Each row of a before or after table is a point. The points were changed in one or more steps. Then noise was added and the rows were shuffled. The steps act on how far a point lies along the listed directions, d1 being the first. What was done? A step turns or swaps two directions, mirrors them in a line or flattens them onto one, adds a multiple of one to another, or multiplies one. Angles are multiples of 10 degrees, from the lower direction toward the higher: turns from -170 to 170, lines from 10 to 170 but not 90. Use the fewest steps. Two steps may share a direction if one is a turn and the other turns, adds or multiplies; they go together, in the order done. Otherwise the lowest direction goes first.
In the rows, 128 means zero.

Directions:
(1): [117  92]
(2): [ 92 139]
Before, 14 rows:
[[144 133]
 [125 108]
 [132  90]
 [123 138]
 [114 144]
 [ 99 103]
 [132 110]
 [104 115]
 [ 91 121]
 [111 120]
 [ 61 121]
 [169  94]
 [ 89 150]
 [163  93]]
After, 14 rows:
[[144 138]
 [ 76 100]
 [ 98  82]
 [119  72]
 [145  85]
 [106 104]
 [121  97]
 [129 102]
 [152  84]
 [122 147]
 [125 142]
 [102 152]
 [115 112]
 [ 94 108]]
Steps: multiply d1 by 1.6; multiply d2 by 0.7

Directions:
(1): [ 96  90 142 115]
(2): [ 85 158 118 133]
Before, 12 rows:
[[ 84 120 126 115]
 [133 184 123 143]
 [168 193 116 161]
 [116 115 138 134]
 [ 92 115 139 127]
 [110 135 146 109]
 [ 38 150 107 112]
 [121 118 132 120]
 [138 144 118 153]
 [ 84 158 113 135]
 [ 76 146 108 130]
 [ 91 108 136 135]]
After, 12 rows:
[[207 177  95 134]
 [149 164 106 130]
 [168  96 152 126]
 [140 160 116 156]
 [123 142 122 127]
 [135  97 133 139]
 [181 143 114 138]
 [124 148 135 144]
 [161  58 162 122]
 [185 131 115 134]
 [141 152 135 121]
 [138 167 121 149]]
Steps: turn d1 and d2 by 130 degrees

Directions:
(1): [116 146 170 175 127 164 127 131]
(2): [112 111 172 101 163 113 108 155]
(3): [101 120  86 150 138 139 100 170]
Before (13 x 8):
[[142 138 142 121 132 103 138  98]
 [110 111 139  97 165 112 108 164]
 [134 118  89 141 109 121 131 133]
 [137 132  96 132 126 120 122 115]
 [141 162 145 178 103 175 148  97]
 [110 122 200 146 143 152 118 145]
 [128 139 112 166 106 162 109 140]
 [ 99 131 176 155 151 133  93 178]
 [119 128  90 137 105 127 122 132]
 [124 140 151 138 127 144 151 112]
 [114 114 145 118 156 128 104 164]
 [122 127  81 139 101 133 123 130]
 [142 148 142 121 113 148 144  94]]
After:
[[142 153 150 178  95 173 127 110]
 [110 140 179 152 138 155 140 123]
 [ 90 155 155 223 128 176  99 178]
 [128 144 178 113 133 147 130 111]
 [145 131  95 117  93 118 144  97]
 [140 131 102 121  96 118 135 105]
 [126 125 145 109 148  91 119 118]
 [114 123 101 149 137 149 103 167]
 [151 118  98 121 100 107 146 111]
 [107 115  77 114 148 114 109 171]
 [145 130 100 111 124 107 130 103]
 [136 173 227 191 123 193 148  93]
 [ 88 137 201 207 142 196 103 163]]
Steps: multiply d1 by 2; turn d2 and d3 by 60 degrees

Directions:
(1): [150 166 129 154 112 118 123 153 147 174 171]
(2): [114 104 116 194 103 149 111 133 106 142 103]
(3): [100 125  65 100  98 134 116 103 142 145 142]
(4): [103 135 146 118 100  97 175 130 130 164  88]
(5): [125 175 110 121 158 111  86 135 108 141  86]
Before:
[[147  89 148  69 136 138 159 120 137  86 116]
 [137 121 182 101 133 127 151 138 125 114 140]
 [121  98 133 173 164 136 126 146  78 110  63]
 [121 168 119  96 130 105 142 130 146 173 133]
 [133 158 125 111 112 109 126 132 140 181 129]
 [146 154 106 105 142 136  95 145 143 100 172]
 [130 103 131 168 135 163 104 147 110 115 135]
 [160 177 168 131 174  92 120 149 116 137  85]
 [157 129 168 175 111 121 135 153 130 139 165]
 [154 142 171 152 169 148 106 164 137 109 151]]
After:
[[174 186 162  93 209  95 105 141 123 104 103]
 [156 140 180  88 144 125 144 141 137 112 165]
 [171 146 151  92 113 117 166 155 165 151 170]
 [127 141  95  99 170 141  88 114 123 115 129]
 [151 157 142 176 148 110 134 177 112 167 119]
 [122 120 197  92 157 117 178 146 143 103 104]
 [ 99 114 132  86 104 113 171 131 135 110 105]
 [133 129 101 109 153 145  78 111 113 114 119]
 [136  89 170 120 141 126 144 119 116  76 127]
 [110 100 157 151 107 137 158 145 120 142 110]]
Steps: add 0.5 times d4 to d5; turn d1 and d4 by -160 degrees; add 0.7 times d3 to d2
